Every row gives one point. Each copy is the shape, with its points in the same order, turned, moved and blurred by noise. Say if it was mirrored as well.

Shape:
[[-1.75 -0.59]
 [-1.67  1.70]
 [-4.79  1.09]
 [ 1.55 -1.94]
 [ 2.96 -0.77]]
Copy 1, 5 rows:
[[-1.02  0.60]
 [-2.05 -0.96]
 [-4.25  1.06]
 [ 2.43 -0.44]
 [ 2.64 -2.18]]
Copy 1 is: mirrored
Copy 2, 5 rows:
[[ 0.50  1.71]
 [-1.85  1.35]
 [-1.25  4.21]
 [ 1.99 -1.66]
 [ 0.94 -3.18]]
Copy 2 is: mirrored
Copy 3:
[[-0.79 -0.38]
 [-2.34  1.15]
 [-4.69 -0.69]
 [ 2.20 -0.43]
 [ 3.67  1.53]]
Copy 3 is: only turned

Shape (8 x 3):
[[-4.22 -2.20  1.86]
 [-1.13  1.47  1.23]
 [-2.11  0.59 -0.14]
 [ 0.97  0.65 -2.67]
 [-2.25  0.20 -2.77]
 [-0.14 -1.87  1.75]
 [ 3.07  3.28 -1.26]
 [ 3.26  3.53  0.04]]
Copy 1 (8 x 3):
[[-3.35 -3.48  0.80]
 [ 0.02 -0.35  1.23]
 [-1.63 -0.32  0.11]
 [ 0.83  0.95 -2.90]
 [-2.58  0.47 -1.82]
 [ 0.53 -3.35 -0.49]
 [ 3.77  2.52 -0.95]
 [ 4.49  1.85  0.19]]
Copy 1 is: only turned
Copy 2 (8 x 3):
[[ 0.30  3.91 -5.13]
 [ 2.00  2.91 -0.27]
 [-0.23  2.72 -0.60]
 [-1.12 -0.57  1.24]
 [-2.58  1.83 -0.52]
 [ 1.73  0.25 -2.90]
 [ 1.72 -1.39  3.63]
 [ 2.95 -0.42  3.38]]
Copy 2 is: mirrored

Shape, 10 rows:
[[ 3.56  0.03  0.74 -0.70]
 [ 0.38  2.76 -2.66 -2.13]
 [-0.45  2.82 -2.28 -2.14]
 [ 1.18 -2.58  1.84 -0.99]
 [ 2.17 -3.21  1.17  1.06]
 [-1.82 -4.49  3.39  3.35]
 [ 0.23  1.55  0.85  0.86]
 [-1.27  1.86 -1.87 -2.68]
 [ 1.16  1.54 -3.40 -0.14]
 [-3.25  1.03  2.74  1.84]]
Copy 1 (10 x 4):
[[ 1.06 -1.14 -3.04 -0.92]
 [ 3.29  2.93 -1.12 -0.04]
 [ 3.17  3.21 -0.32 -0.39]
 [-2.88  0.18 -1.78 -1.15]
 [-3.29 -0.26 -3.19  0.72]
 [-6.39 -1.02  0.80  2.48]
 [ 0.65 -0.45  0.50  0.91]
 [ 1.92  3.92  0.37 -0.93]
 [ 2.36  2.45 -2.26  1.45]
 [-1.62 -0.48  3.65  1.61]]
Copy 1 is: only turned
Copy 2:
[[ 1.82 -2.37 -0.14  1.97]
 [ 0.54 -2.76 -1.88 -3.15]
 [ 0.61 -1.95 -1.83 -3.55]
 [ 1.86 -0.31  2.90  1.30]
 [ 0.13 -1.18  3.10  2.76]
 [-1.80  3.52  4.80  2.49]
 [-0.45  0.33 -1.22  0.21]
 [ 1.08 -1.34 -0.69 -3.98]
 [-1.15 -3.62 -0.77 -1.82]
 [-1.15  4.16 -0.06 -0.58]]
Copy 2 is: only turned
Copy 3, 10 rows:
[[ 1.15  1.62  1.88 -1.80]
 [ 3.15 -0.87 -2.06 -1.65]
 [ 2.40 -1.65 -2.58 -1.02]
 [-2.70  1.35  0.44 -0.74]
 [-2.85  3.01  1.40  0.29]
 [-5.41  2.25  0.88  4.07]
 [ 0.30 -1.30  0.68  1.98]
 [ 1.73 -1.55 -3.26 -0.85]
 [ 3.03  1.29 -1.80  0.12]
 [-2.76 -2.51 -0.49  3.70]]
Copy 3 is: mirrored
Copy 4:
[[ 2.11 -0.03 -2.20  0.13]
 [-2.33  0.63 -2.70  2.56]
 [-2.53  0.59 -3.36  2.26]
 [ 1.64 -1.65 -0.59 -2.62]
 [ 2.68 -1.06  0.91 -1.21]
 [ 0.89  0.25  3.50 -5.11]
 [-0.22  2.55 -0.83 -0.59]
 [-3.04 -0.18 -2.54  0.78]
 [-0.93  0.72 -1.30  3.63]
 [-1.85  3.17  0.53 -3.70]]
Copy 4 is: only turned

Shape:
[[ 1.35 -1.68 -0.76 -0.31 -0.56 -0.67]
 [-2.39  0.18  0.24 -0.87  0.14 -2.47]
 [ 0.30 -0.56  1.37  2.78  3.19  0.95]
 [-2.42  1.08 -1.12 -4.68 -1.11  0.78]
 [-2.70  1.47  0.00  0.70 -0.64  3.75]
 [-1.80 -1.53  1.63 -2.13 -0.50  3.09]
 [ 0.87  2.72 -2.55  1.65  0.92  2.06]
 [ 5.64 -0.85  2.38  1.79 -0.14  4.01]
 [-1.85 -0.59 -0.29  1.57  1.75 -1.56]
 [ 2.16 -1.69 -0.97 -3.91  2.38  2.77]
 [ 4.97  1.50  3.05  2.50  0.56 -4.00]]
Copy 1:
[[-1.47  0.10 -0.42 -2.29 -0.88 -2.80]
 [-1.43  3.56  0.35  0.75 -1.49 -0.84]
 [ 2.48  1.24 -0.67 -1.35  2.76  0.54]
 [-3.60  0.53  4.01  1.04 -1.29 -0.28]
 [ 1.85  0.19  3.15  0.62 -1.58  1.78]
 [-0.29 -1.73  2.99  2.18  0.59 -1.26]
 [ 1.21  0.14  2.03 -3.35 -1.63  1.61]
 [ 1.66 -5.84 -1.80 -3.04  2.14 -0.92]
 [ 1.21  4.12  0.15 -0.66  0.28 -0.82]
 [-1.86 -1.43  3.92 -2.53  2.62 -2.45]
 [-1.87 -0.03 -6.57 -3.76  1.06  0.70]]
Copy 1 is: mirrored
Copy 2:
[[-1.16  1.01  0.42  0.04  0.09  1.57]
 [ 0.02  1.15 -3.22  1.47  0.86 -0.74]
 [ 1.24 -3.00  0.71 -0.94  2.36 -1.24]
 [-0.98  1.61 -3.55  0.56 -4.37 -0.78]
 [ 2.06 -1.20  0.23  1.29 -3.28 -2.47]
 [-2.36 -0.73 -0.04  1.15 -2.76 -2.64]
 [ 3.95 -0.93  0.21 -1.26 -1.80  1.11]
 [-0.32 -0.63  5.94 -3.47 -0.28 -0.54]
 [ 1.01 -1.27 -2.01  1.15  2.17 -0.22]
 [-3.27 -1.59 -0.37 -2.98 -3.33  1.32]
 [ 1.70  3.40  1.42 -4.06  5.66 -0.15]]
Copy 2 is: mirrored

Shape, 13 rows:
[[ 0.27  1.44  1.69 -0.86  0.31  0.38 -0.14 -2.49]
 [ 4.51  1.25  0.45  2.02 -0.25  3.61 -0.95  1.24]
 [ 0.66  0.71 -2.41 -0.14  1.56 -2.15 -1.47 -1.17]
 [-3.16 -1.21  2.44 -5.62  0.62 -0.16 -1.87  2.63]
 [-1.39 -1.34 -0.68  1.97 -1.37 -0.67  0.88 -1.00]
 [-2.09 -4.65 -0.03 -0.56 -0.99 -1.53 -0.84  0.89]
 [-2.51  1.25  2.61 -0.72  2.28 -2.79 -1.15 -2.05]
 [-2.64 -1.96 -4.34  1.57 -0.60  4.20  2.47 -1.26]
 [-1.28  0.95 -1.61 -2.36 -1.51 -2.28 -1.85 -1.16]
 [-0.65 -1.20 -1.49 -2.24 -1.53 -0.35 -1.07 -2.00]
 [ 2.27  1.49  1.53  1.33  2.53  0.58  0.88 -1.97]
 [-1.43 -8.85 -2.40 -3.19 -1.46 -2.13 -1.98  0.27]
 [ 0.30  1.33 -2.26 -1.23 -0.36 -0.79  3.11 -1.10]]
Copy 1 (13 x 8):
[[-0.78 -1.19 -1.64 -0.11  1.85  2.42 -3.02  1.53]
 [-1.67 -4.08  0.99  1.86  1.68 -2.94 -0.90  1.41]
 [ 2.55 -1.17 -1.52 -2.32 -0.65  1.45 -1.12 -0.60]
 [ 3.25  2.49 -0.92  4.07  2.49  4.60  1.69  2.23]
 [-2.34  0.69 -1.33 -2.12 -0.08  1.61  1.54 -0.40]
 [ 0.20  0.23 -1.81  0.99 -0.32  3.56  4.33 -1.02]
 [ 1.63 -0.38 -2.65 -1.81  3.62  4.51 -0.71  2.09]
 [-3.66  1.83  3.46 -1.91 -3.30  0.76  1.55  0.21]
 [ 1.98  1.97 -3.65 -0.47 -0.46  2.26 -1.50  0.16]
 [-0.05  1.05 -2.00  0.88 -1.62  2.68 -0.75 -0.28]
 [-1.34 -4.05  0.73 -1.22  2.78  1.71 -2.52  0.82]
 [ 1.60  0.45 -3.35  2.95 -4.45  5.73  5.03 -2.39]
 [-0.24  1.19  0.87 -1.38  0.53  0.95 -1.97 -2.80]]
Copy 1 is: mirrored
Copy 2 (13 x 8):
[[ 0.28  0.60  2.20 -0.61 -1.27 -0.13 -1.04  2.57]
 [ 4.05 -0.94  2.06 -0.23  3.97  0.83  2.27  1.39]
 [ 0.31 -1.38 -0.03 -1.48 -1.27  2.89 -2.01 -0.28]
 [-6.26 -0.07 -0.61  1.83  1.77 -0.83 -2.31  2.13]
 [ 1.07  0.70 -0.64  0.03 -1.76 -0.73  0.37 -2.37]
 [-1.54  0.30 -2.53  0.53  0.07 -2.63 -2.44 -2.60]
 [-1.13 -0.21  1.23  1.93 -3.83  0.35 -3.55  2.23]
 [ 0.42  5.28 -0.71 -1.88 -0.02  1.71  2.68 -3.83]
 [-3.18 -1.86  1.57 -1.96 -1.93  0.57 -1.59 -1.18]
 [-1.84  0.18  0.69 -2.74 -0.34 -0.64 -1.21 -1.14]
 [ 3.71  0.71  0.78 -0.12 -0.59  1.37 -0.38  3.30]
 [-3.08  0.21 -4.95 -2.90  1.81 -3.26 -5.16 -4.67]
 [-1.05  0.10 -1.22 -2.57 -2.36  1.51  2.48  1.11]]
Copy 2 is: only turned
Copy 3, 13 rows:
[[ 0.16  0.90  2.55  0.10 -0.30 -1.85 -1.18 -1.71]
 [-0.36  2.37  1.74 -2.05  1.22  1.11 -4.98  1.91]
 [ 1.51 -1.58  0.62  1.46  1.41  1.37 -0.35 -1.56]
 [ 4.70  1.95  1.58  3.85 -2.18 -2.56  3.24  1.40]
 [-2.10  0.02 -2.18  2.42  0.75 -0.75 -0.37 -1.13]
 [ 1.74  1.94 -2.35  5.26  1.08 -2.36  0.64  0.25]
 [ 1.15  0.07  1.60  0.64  1.12 -2.16  3.84 -3.12]
 [-2.11 -1.21 -5.08  1.32 -2.55 -1.17 -3.59 -0.37]
 [ 1.05 -1.89  1.97  4.40  0.25 -0.88  0.17 -1.53]
 [ 1.07 -1.06  0.56  3.13 -0.55 -1.70 -1.98 -1.67]
 [-0.36  0.95  1.64 -2.14  1.07  0.37 -1.41 -2.30]
 [ 4.52  1.81 -4.91  8.54  1.28 -2.32 -1.55 -1.05]
 [-1.96 -0.08  0.72  2.33 -2.59  1.66 -1.60 -2.46]]
Copy 3 is: mirrored

Shape, 14 rows:
[[ 1.99 -0.77 -1.04  1.09  2.14 -0.50 -0.09  1.02 -1.18]
 [ 1.48 -0.27  0.72  1.40  0.02  0.00  1.93  0.97 -0.18]
 [ 0.23  2.79 -4.30  1.58 -0.55  2.22  1.02  1.79  0.71]
 [ 2.72  0.44 -1.17  0.41 -2.83  1.08  0.75  1.74 -1.08]
 [-1.81  2.24  0.06  1.11 -2.86  1.83  0.30  1.66 -1.43]
 [ 3.26  2.47 -0.23 -1.43 -1.48 -0.94  0.48  2.29  0.22]
 [-1.36 -1.12 -6.18  1.48 -1.90  1.62  1.40 -0.43 -2.23]
 [ 3.23 -8.53 -1.09 -0.10  1.78  0.24  1.19 -3.53  0.86]
 [-4.99  1.78 -1.49  1.28 -0.56  1.69  1.86 -0.17 -0.75]
 [ 0.72  2.70 -2.21 -4.45  4.95  1.92  1.33  0.51  0.81]
 [ 1.79  1.42 -0.07  1.45 -1.50  1.04  0.31 -3.21 -1.98]
 [ 1.39  1.71  0.80  0.96 -0.86 -1.82 -6.99  2.71 -0.23]
 [ 2.10  0.18 -2.56  0.61  1.15  2.25 -3.21  1.48 -3.05]
 [ 2.27  0.44 -3.22 -0.36 -1.30 -1.01  2.22  1.67 -1.48]]
Copy 1:
[[ 1.37 -0.99 -2.39 -0.18  1.21 -0.22 -2.06  1.44 -0.03]
 [ 2.44 -1.58 -1.06  0.47  0.00 -1.29 -1.45 -0.43  2.00]
 [ 1.41  1.36 -1.19 -2.84 -3.10  1.03  1.69  0.39  1.38]
 [ 3.09 -0.79  0.54 -3.16 -0.04 -2.20  0.93  0.83  1.67]
 [-0.39 -1.21  2.54 -2.89 -0.74  0.79  0.78 -0.41  2.65]
 [ 2.88  2.15  1.32 -2.22  0.62 -2.14 -0.91  0.79  1.75]
 [-0.85 -2.04 -2.97 -2.29 -3.16 -1.00  4.32  1.04 -0.26]
 [ 3.61 -4.86 -5.26  3.24  2.68 -3.20  0.87 -2.32 -4.09]
 [-3.27 -1.31  0.39 -0.55 -2.90  1.51  1.26 -1.45  1.99]
 [-1.44  3.90 -2.70 -2.08 -0.72 -1.13 -3.63 -1.64 -2.89]
 [ 2.08 -2.67  1.96 -0.35 -2.53 -1.24 -0.27  0.93 -1.42]
 [ 2.11  1.70  3.21 -0.44  4.58  3.08 -0.33  4.50  0.11]
 [ 1.02 -1.46 -1.99 -3.30  1.41  1.39 -0.58  3.48 -2.00]
 [ 1.90  0.52 -1.50 -1.38 -0.70 -3.11  0.77  1.17  1.35]]
Copy 1 is: mirrored
Copy 2:
[[-0.88  1.16  2.50  1.07  1.05 -2.06 -2.88 -0.41 -0.40]
 [-0.81  1.01  0.03 -0.11  1.62 -1.19 -0.91  0.01  0.31]
 [ 1.23 -3.35  2.60  0.02  3.55  1.27 -1.96 -1.54  0.88]
 [ 0.10 -0.84  1.80  1.35  1.73  0.21 -0.13  2.37  1.30]
 [ 0.77 -2.96 -1.49  1.46  2.20  1.19 -0.93  1.35 -1.46]
 [-1.09 -2.31  1.60  0.96 -0.51 -1.62  1.14  0.62  1.73]
 [ 0.75 -0.17  3.43  1.55  3.14  5.33 -3.38  0.01 -0.81]
 [ 1.70  9.06  4.24 -1.70 -0.45  0.14 -2.41  0.95 -0.73]
 [ 1.09 -2.04 -1.89 -0.01  2.04  3.26 -3.16 -2.11 -2.86]
 [ 1.76 -2.45  1.92 -1.56 -3.54 -1.40 -5.09 -3.13  2.08]
 [-1.72 -0.91  1.67 -2.34  1.04  0.73 -1.89  3.12 -1.89]
 [ 0.89 -2.82  3.44  3.83  0.56 -5.21  0.86  1.33 -4.43]
 [ 1.05 -1.40  4.05  2.62  1.52 -1.71 -4.55  2.09 -1.13]
 [-1.51 -0.39  2.58  1.77  0.79  1.45 -0.86 -0.13  2.06]]
Copy 2 is: only turned
Copy 3, 14 rows:
[[-0.02  2.96  1.38  1.57  0.06  0.38 -1.63 -1.99  3.08]
 [-0.14  1.08  2.80  1.76 -0.13  0.25 -0.46 -0.58  1.60]
 [ 1.58  0.12 -0.15  3.31  0.29  0.75 -3.06  3.06  2.48]
 [ 0.75  0.16  3.17  0.80  2.22 -1.68 -2.13  1.40  1.91]
 [-0.38 -1.44  0.46  3.66 -0.33 -3.08 -1.07  1.52  0.75]
 [-0.76 -1.18  2.52  0.45  1.69  0.43 -3.80 -1.32  2.06]
 [ 3.36  3.57 -1.61  1.92  2.51 -1.83 -1.21  2.91  0.30]
 [ 5.47  4.86  2.29 -2.39  1.91  2.43  4.15 -3.93  2.31]
 [ 0.10  0.57 -3.35  3.79 -1.23 -1.46  0.13  1.92 -1.00]
 [-1.49 -1.01 -3.31  2.78  2.11  4.15 -1.51 -2.01  5.40]
 [-1.14  1.45  0.55 -2.55 -0.67 -1.87  0.17  1.09  1.92]
 [ 1.00 -0.72  1.24  0.61 -2.78 -4.38 -6.10 -4.86  3.32]
 [ 1.44  2.35 -0.54  1.24  0.56 -2.79 -2.67 -0.89  6.04]
 [-0.04  2.26  1.64  1.40  3.69 -0.17 -2.88  0.52  1.65]]
Copy 3 is: mirrored
Copy 4 (14 x 9):
[[-0.94  0.30  1.56 -3.42  0.87 -0.45 -0.72  0.39 -0.66]
 [-0.73 -0.58  1.17 -0.76  0.30  0.63  1.20  1.36 -0.27]
 [-2.16 -2.84 -0.36  0.61 -0.38 -2.16 -2.03 -0.84 -2.87]
 [-1.80 -2.76  0.51 -0.12  3.46 -0.80  0.86  0.67 -0.67]
 [ 1.09 -3.62 -2.25  1.36  0.63 -0.55  0.45  0.12 -0.48]
 [-2.39 -1.27 -0.17 -0.08  3.14 -2.69 -0.46  2.11  1.19]
 [-0.19 -3.27  0.96  0.47  1.42  1.65 -2.94 -4.46 -2.76]
 [-2.03  5.40  4.37 -3.07  2.77  3.95  2.65 -3.41 -2.15]
 [ 2.09 -1.92 -2.14  2.01 -2.41  1.29 -1.76 -1.59 -0.84]
 [ 0.14  4.03  0.02  0.52  0.66 -3.45 -4.42  2.10 -2.74]
 [ 1.48 -1.13  2.76  1.10  1.21 -1.59  1.90 -1.77  0.41]
 [-0.09 -1.44 -4.09 -5.03  2.69 -4.86  2.33 -0.99  1.77]
 [ 1.29 -1.58  0.47 -3.73  3.15 -3.16 -0.69 -1.21 -2.93]
 [-2.39 -2.28  1.71 -0.13  3.01 -0.15 -2.75  0.25  0.22]]
Copy 4 is: mirrored
